Every row gives one point. Two turns around zero, p and q, are shown by what they do to some points. Write where each new point lands after one turn and then the other. Backwards means that the second turn is done in reverse. Each puzzle has new turns, and all numbers are rounded.

Turn p:
[35 36] -> [-4 50]
[14 -1] -> [10 10]
[-15   4] -> [-13  -9]
[-23 -15] -> [ -4 -27]
[-12 -23] -> [  9 -24]
Turn q:
[3 2] -> [4 0]
[-32 -19] -> [-37   0]
[-16   9] -> [-9 16]
[37 28] -> [46  6]
[  9 -20] -> [ -2 -22]
Where do these land?
p, then q: [-18 -30] -> [ -8 -34]
q, then p: [-9  5] -> [-10   2]
p, then q backwards: [27 24] -> [-18  31]

Turn p:
[-17  12 -16  25] -> [ -4 -34   9  -8]
[-31 -12  24  37] -> [  8 -18  -4 -51]
[ -9  -1  14 -19] -> [21 14  0  0]
[  2  -7 -31 -10] -> [-13   1  26  17]
[ 44  -9 -12 -37] -> [-19  40  -2  40]
[10 17 21  3] -> [  8  -2 -28   2]
Turn q:
[-30  -8  -5   4] -> [-25  13  -5  13]
[-21  22   8  12] -> [-12  25 -10 -16]
[ 42  -4 -18 -29] -> [ 33 -25  35   5]
[-25   4  35  10] -> [ -3  25 -36   2]
[ 34 -13 -21   3] -> [  7 -37  18  -4]
Where do these land?
q, then p backwards: [  2 -26   3  12] -> [12 22 -6 13]
q, then p backwards: [  6   5 -34  -7] -> [-16 -14 -28   3]
p, then q: [-26  10 -13   9] -> [ 13 -15 -16  19]
p, then q: [ -9 -34   4 -13] -> [ 25  26   0 -11]
p, then q: [28 44 40 -1] -> [-32 -36  41 -16]

Turn p:
[-32   4  19  25   1  -9  -6 -10] -> [ 13  25   5  -8 -35   5  11   0]
[  2  -3   6  32 -31  11  13  14] -> [ 35 -20   3 -12  -8  25   3   7]
[ -9 -20  23   3 -29  -1   6   5] -> [  1  -6   7   2 -13  37  10  15]
[ 27  18 -24 -27   6 -13  22  -7] -> [-21 -33 -13  14  11 -25  -7 -21]
[-28 -21 -17   2  12 -11 -12  -7] -> [ -8  17  14   1 -16 -19  -5  27]
[ 25 -21  35  38  22  37   6  48] -> [ 62  20 -18  16  43  29  14  16]
[-19  13 -14 -16   2 -22 -30  -1] -> [-27  17  -6 -14 -16 -12 -26   2]
[ 20  13 -12 -34  23  -9   9  -6] -> [-27  -8 -13  20  18 -24  -5 -19]
[  6  -7  -3   4  12  -8 -26 -20] -> [-15  15  -4 -20   4 -16  13   9]
[  8  26 -14 -27 -17  25  18 -16] -> [-12 -28  25   0  12  -1 -10 -37]
Turn q:
[ 14  37   0 -12  17   9  13  19] -> [ 35  -4   0 -23  -5  21  -6 -18]
[  4 -11  -1 -15  37  10  -6   7] -> [ -6   5  11   4   6  37 -18  -5]
[ 22  -3 -11  13   8   0  10  -3] -> [-11 -11  -7  -9 -21   5 -10  -6]
[ -1 -23  23  -7 -20 -25   3 -17] -> [-16  25   5   4   5 -35 -13  11]
[  9   5  -3  -2  -8  17 -25   1] -> [ -4 -19  11 -14  13   5  10  10]
[  5  18 -13  -2  38 -10 -17   6] -> [ -3  -6  12  -3   6  27  -1 -38]
[-13 -23   6   0 -37 -39  21  21] -> [ 13  18  17  29 -24 -47  -4   9]
[ -4   3   0  11  24  38 -19   1] -> [ -4 -25 -12   1  22  35   0   6]
[-10   8  21  18 -25 -42  33   8] -> [ 23  15 -13  15 -16 -52 -11 -16]
[-26 -11 -23  -4 -34  42 -13 -44] -> [-27   3 -23  -4  13   5  52  47]
Where do these land?
q, then p: [ 37 -11   6 -31  -4 -23  28  17] -> [-28   3 -18 -30   0  39 -11 -21]
q, then p: [ -7   3  19   6  12 -20  24  24] -> [ -4  -3 -17 -39   6  -8  14  -1]
p, then q: [ 24  32 -18 -20 -10  24 -33   5] -> [-26  28  15  -3  34  33   7 -13]
q, then p: [ 10  -7   8 -11 -25   3  31  23] -> [ -5 -17 -32 -16  10  23 -14   4]
p, then q: [ -9   5   8 -24   4  27 -24  -9] -> [ 10  12 -16  -7  36  11   1 -12]
p, then q: [-20   7 -15  30   4   4   5 -26] -> [  7  20  11 -20  -7 -33 -14   2]
p, then q: [  5 -27   1  19  15  -9  20  33] -> [  3 -40   9   3 -30   3 -13  -8]
q, then p: [-34  -2 -17  -3   6  -2 -28 -12] -> [ 31   5  12  23 -13 -14  16 -12]
q, then p: [  5  13  -8 -14  13  21 -24 -26] -> [ -3  12  27  32  12  -7  -7 -14]
p, then q: [-12 -13  16  48 -14 -25   1 -29] -> [ 32  17   7 -18 -39 -20   1  30]

Turn p:
[-20   3  -7  12   7  -8  -9  11  -5  21  12] -> [  2 -12  16 -16  -7  14   3  19   2  13   8]
[15 -1  1 14 -5  3  4 17  3  1 -4] -> [  0 -16  -1  10  10  -3   2  -8  14   6   7]
[ -7  -1 -31   2  -6  -1  -9  -4 -12 -23  31] -> [-19  -1   4   0  -6  27 -19 -13 -28  19  -3]
[-11   8 -12  -8   9  11  -2 -11  11   4 -11] -> [ -2   3   5   8  -5  -1  12  14 -18 -14  -2]
[  3 -11  20   6   4  -7 -17  12  11  10  22] -> [  0   2  17 -14   4  -9 -19   3  15   8  23]
[ 23   7   9 -11 -14  20  14   5   1  -3  -6] -> [ -3   6  -9  23  -7 -14  11 -21  14  -3   2]
[ -7   3  11  10   1  -4 -16  -3  -6  -3  -9] -> [ -8  -9  -2 -14   0 -11  -6  10   3  -2  -9]
[-1 10 16 19  1  3  1 -3  1 -4 17] -> [-19  -1 -11  -9  -2   2  -6   5  11   3  16]
[ -6  -2 -27   1 -11   8  13  -6  22  12 -18] -> [  5  -9  11  10   9  11  29  -6 -16 -21   3]
[ 22  -2  -1 -22  -1  -3  10 -17 -13  15  -6] -> [ 12  28  -4   3   4  -9  20  -9   1  11 -13]
[-11 -26  12  -9  -4   5   2  -1  -5 -15   3] -> [ 15   1 -10 -11 -11  -7 -19 -15  -9  -7   4]
[-11   3   4   3  31  -8   0 -12 -16  -5 -19] -> [  9   0 -22  -6   3  -5  -2  31 -10   1 -16]
[ 12   9   6 -18 -12 -21   8  12   8 -10 -10] -> [  6  10   5  13   8   6  -8 -10  22 -13 -19]
Turn q:
[ 26   5   0 -10   8  12   1  -9   5   4  -8] -> [  4 -15   4  10   7  12  15 -14  -7   7 -12]
[  4 -12   7 -10   2  16   8   5  -2  15 -10] -> [ -3   4  11   4   5   9   3 -22   8 -11  -7]
[  4  11   4  -5  -1   1   9  11  19  -1 -19] -> [-12  -2  15  -2 -10   5  11  -8 -20  -2   2]
[ 17  -6   5  -1   7  -4 -16  16   4  11  -7] -> [  4  -8  11   3 -18   6  -7  -7   2   2 -20]
[ -9  -1 -17  20   9   7   9   9  17 -10   4] -> [ 16   6   7   4  -6   2   6  17 -13 -18  15]
[-16   7   6   1 -21  14 -25 -30 -17  -4  -3] -> [-13 -18 -15  12  22 -32 -16  -5   9   4   8]
[ -2  17   0   4   7 -28  -7 -10 -21   2  -4] -> [ -6 -13 -11  -8 -13   0  -2   8  17  26  12]
[ -5 -19  -8  -3 -15   5   6  -5   8  -7  -6] -> [ -1  -1  -4 -11  13   2  -8  -3 -11 -20   1]
[  0   2 -10 -24  -4  12   3   2  -9 -16  12] -> [  8  12 -24  -2   7 -10  13 -13  -7  -1  -5]
[-3 -5  2 20 -4 -4 12 16 -5 -4  3] -> [ -7  11  -2   3 -11   9  -2  17   5 -14   4]
[-19  -6  -3   3  21   1   9   8  27  -9 -14] -> [  9   1  27 -16  -7  -6  15   4 -10 -17  14]
[  5   4  -2   3 -21 -10  -3  -4 -21  29  27] -> [ -1  16 -17  14   7  13 -30   0  14  23  -1]
[ -3   2  17   2  12 -22  -5  -9  -7  -9  25] -> [  3   7  -3 -12   3  -9   3  25  16  22 -10]
Where do these land?
p, then q: [ 12 -16  19  12  11  10   3 -11  10  -8   3] -> [ 26   3 -12 -10  -6  -2  -2  12   0  18   2]
p, then q: [ -4 -15  -8   7 -24  18  20  11   4  30  -1] -> [ -4  14  -5  -2  40  24   8  10  -2  -1 -11]
q, then p: [  1 -10  -4   4   4 -24   3  48 -22 -11  18] -> [-23 -12  23  27 -10  10  15 -25   9 -19 -23]
p, then q backwards: [ -6  12  -7   1 -15  18  -2 -14   2  -2   4] -> [  2  11   6  -4  -8   3  10  14   1  -9 -19]
p, then q: [ -6  33  -2  -6  10  -1 -13  -4  14   5 -10] -> [-19  15   9  -3 -23 -11   7  10  -2 -16   7]
p, then q: [ -3  -4  -2 -10   7  -2 -18  10   4  -8   0] -> [ -9  -9   3   1 -11  -9  -9   4   8   2 -13]
q, then p: [ -7  23  -1 -21   1  11  -5 -14 -24   3  -5] -> [  1  14   4 -17  18  22  17   7 -14   0  12]
p, then q: [ -6   6  -6   8   4 -13 -11 -11   8  16   5] -> [ -5  19   8  -2  -6  -7  15 -11   8   1  -4]
p, then q backwards: [ -3 -15  -1   6   9   3  16 -11  -1 -11 -10] -> [  4  -4 -23  -5 -10   6   1  -6  -2 -14   6]
q, then p backwards: [  1   3  11   5 -12  -6 -12  -2 -12 -10  -8] -> [  0  13  10  12   0   8 -10   1  -7 -12  -5]
p, then q: [ 27  -9   0   5   7  -4   1 -12   4  -7  -5] -> [ 17 -10   5  -3  -9   5   9   7  11  14  13]
q, then p backwards: [ -5 -11   1  -9  -3 -11  17  10  13   2   9] -> [ -8  -4  -1 -11   0 -16  -2 -19   2   5  12]
